Each row of a before or after table is a point. The points were changed in one or more steps. Then noise was added and the rows were shuffled. The steps act on columns, c1 being the first. Write out the steps. A step turns or swaps two columns, mirrors them in a line or flattens them onto one, adds a multiple of one to another, or multiplies or shifts one. Angles are multiples of 10 degrees, from the lower column toward the higher: turns from -170 to 170, lines from 10 to 170 but not 90. Use the fewest steps. Two steps may share a column if one is a turn and the other turns, adds or multiplies; they go together, in the order done. Otherwise the lowest column goes first.

Before, 14 rows:
[[ 0.17 -0.55  0.62]
 [-0.52 -0.19 -0.39]
 [-0.20  0.01 -0.18]
 [ 0.25  0.70 -0.96]
 [-0.03 -0.16  0.42]
 [-0.48 -0.72 -0.33]
 [-0.32 -0.01  0.12]
 [-0.60  0.25 -0.01]
 [-0.28  0.32  0.35]
 [ 0.02 -0.50 -0.82]
 [ 0.13 -0.18  0.32]
 [-0.34  0.17  0.87]
 [-0.31  0.45  0.37]
 [-0.29  0.30  0.13]]
After (14 x 3):
[[-0.10  0.11  0.07]
 [ 0.05  0.33  0.34]
 [-0.16  0.35  1.12]
 [-0.33 -0.47  0.88]
 [-0.05 -0.20  0.55]
 [-0.17  0.17  0.39]
 [-0.17 -0.10  0.48]
 [ 0.03  0.40  0.53]
 [ 0.68  0.23 -0.77]
 [-0.15  0.61  0.21]
 [-0.45  0.25 -0.19]
 [-0.33 -0.33 -0.64]
 [ 0.15  0.47  0.59]
 [-0.83 -0.02 -0.18]]
Steps: turn c1 and c2 by -50 degrees; shift c3 by 0.20

Before (10 x 4):
[[ 0.05  0.42  1.07  0.49]
 [ 0.11 -0.10 -0.20  0.62]
 [-0.21  0.96 -0.15  0.01]
 [-0.32 -0.62 -0.38  0.28]
 [-0.05 -0.34 -0.28  0.27]
 [-0.26  0.20  0.76  0.31]
 [ 0.05 -0.42 -0.38  0.29]
 [-0.27 -0.43 -0.51  0.00]
 [ 0.09 -0.13 -0.06 -0.14]
 [ 0.25  0.87  0.06  0.10]]
After:
[[-0.26  0.54 -0.55 -0.10]
 [-0.27 -0.25  0.64 -0.39]
 [ 0.12  0.02  0.15  0.00]
 [ 0.05  0.70 -0.90  0.58]
 [-0.05 -0.08  0.44  0.21]
 [-0.31 -0.03  0.73 -0.20]
 [-0.20 -0.63 -0.74 -0.32]
 [ 0.12 -0.13  0.21  0.80]
 [ 0.24 -0.39 -0.78  0.48]
 [ 0.06 -0.12  0.53  0.39]]
Steps: add 1.5 times c1 to c4; turn c2 and c3 by -120 degrees

Before, 12 rows:
[[-0.75  0.48 -0.43  0.23  0.56 -0.08]
 [ 0.12 -0.24 -0.15 -1.07  0.08 -0.24]
 [-0.05  0.26  0.31  0.74  0.22  0.16]
 [-0.08 -0.13 -0.06 -0.31  0.21  0.17]
 [ 0.14  0.38  0.56 -0.13  0.84 -0.23]
 [-0.17 -0.83 -0.60  0.51 -0.44  0.50]
 [-0.07 -0.07 -0.03  0.09  0.74 -0.56]
 [ 0.22  0.32  0.11  0.35  0.08 -0.40]
 [-0.08 -0.25  0.81  0.07  0.22  0.46]
 [-0.26  0.62 -0.47  0.21  0.36  0.18]
 [-0.33 -0.50 -0.24  0.95  0.46  0.41]
 [-0.11 -0.09 -0.06 -0.63 -0.44 -0.48]]
After (12 x 6):
[[ 0.29 -0.01 -0.11 -0.80  0.29 -0.29]
 [ 0.56 -0.69  0.21 -0.34  0.43  0.37]
 [-0.50 -0.37  0.50 -0.98  0.66 -0.08]
 [ 0.37  0.23 -0.41 -0.30 -0.14  0.19]
 [-0.22 -0.04 -0.09 -0.12  0.48 -1.00]
 [-0.21  0.13 -0.12  1.02 -0.05  0.28]
 [-0.21 -0.15  0.15  0.23  0.31 -0.02]
 [-0.10 -0.12 -0.40 -0.09  0.45  0.36]
 [ 0.62 -0.20  0.46 -0.19  0.42  0.15]
 [ 0.34  0.12 -0.54  0.07  0.79 -0.32]
 [-0.84 -0.15  0.76 -0.57 -0.24  0.13]
 [-0.08 -0.12 -0.23  0.68 -0.64  0.41]]
Steps: swap c1 and c2; add 0.5 times c6 to c5; turn c3 and c6 by -130 degrees; multiply c4 by -1

Before, 9 rows:
[[-0.35 -0.46  0.11 -0.24  0.47 -0.20 -0.84 -0.63]
 [-0.10  0.63  0.15  0.79 -0.12 -0.51 -0.02  0.64]
 [ 0.12  0.04 -0.15 -0.14  0.33  0.52 -0.40  0.31]
 [-0.11  0.33 -0.53 -0.33 -0.48  0.23 -0.85  0.30]
 [-0.45 -0.49  0.30  0.40 -0.02  0.35 -0.68 -0.32]
 [-0.87 -0.51  0.06 -0.23  0.35 -0.28 -0.08  0.16]
 [-0.76  0.68 -0.67 -0.08 -0.71  0.46  0.00 -0.67]
 [-0.03  0.66  0.32  0.09 -0.57 -0.37  0.07  0.32]
 [-0.04 -0.25 -0.46  0.06 -0.54 -0.53 -0.04  0.32]]
After, 9 rows:
[[-0.40 -0.91 -0.26 -0.25 -0.30  0.25 -0.19  0.32]
 [-0.68 -0.79  0.12 -0.30  0.33 -0.19  0.61 -0.63]
 [-1.15 -0.01  0.07 -0.31  0.30 -0.28  0.51  0.17]
 [-0.37 -0.02  0.07  0.00 -0.65 -0.37 -0.65  0.33]
 [-0.40 -0.10  0.02  0.60 -0.19 -0.51 -0.58  0.63]
 [-0.35 -0.01 -0.24 -0.08 -0.33 -0.52  0.25  0.35]
 [-0.19 -0.42 -0.01  0.01  0.33  0.50  0.03  0.32]
 [-0.79 -0.55  0.12  0.51 -0.12  0.34  0.57 -0.30]
 [-1.07 -0.13 -0.35  0.03 -0.47  0.43 -0.65 -0.68]]
Steps: shift c1 by -0.30; turn c2 and c7 by -100 degrees; turn c3 and c5 by -20 degrees; multiply c3 by 0.4; add 0.3 times c6 to c4
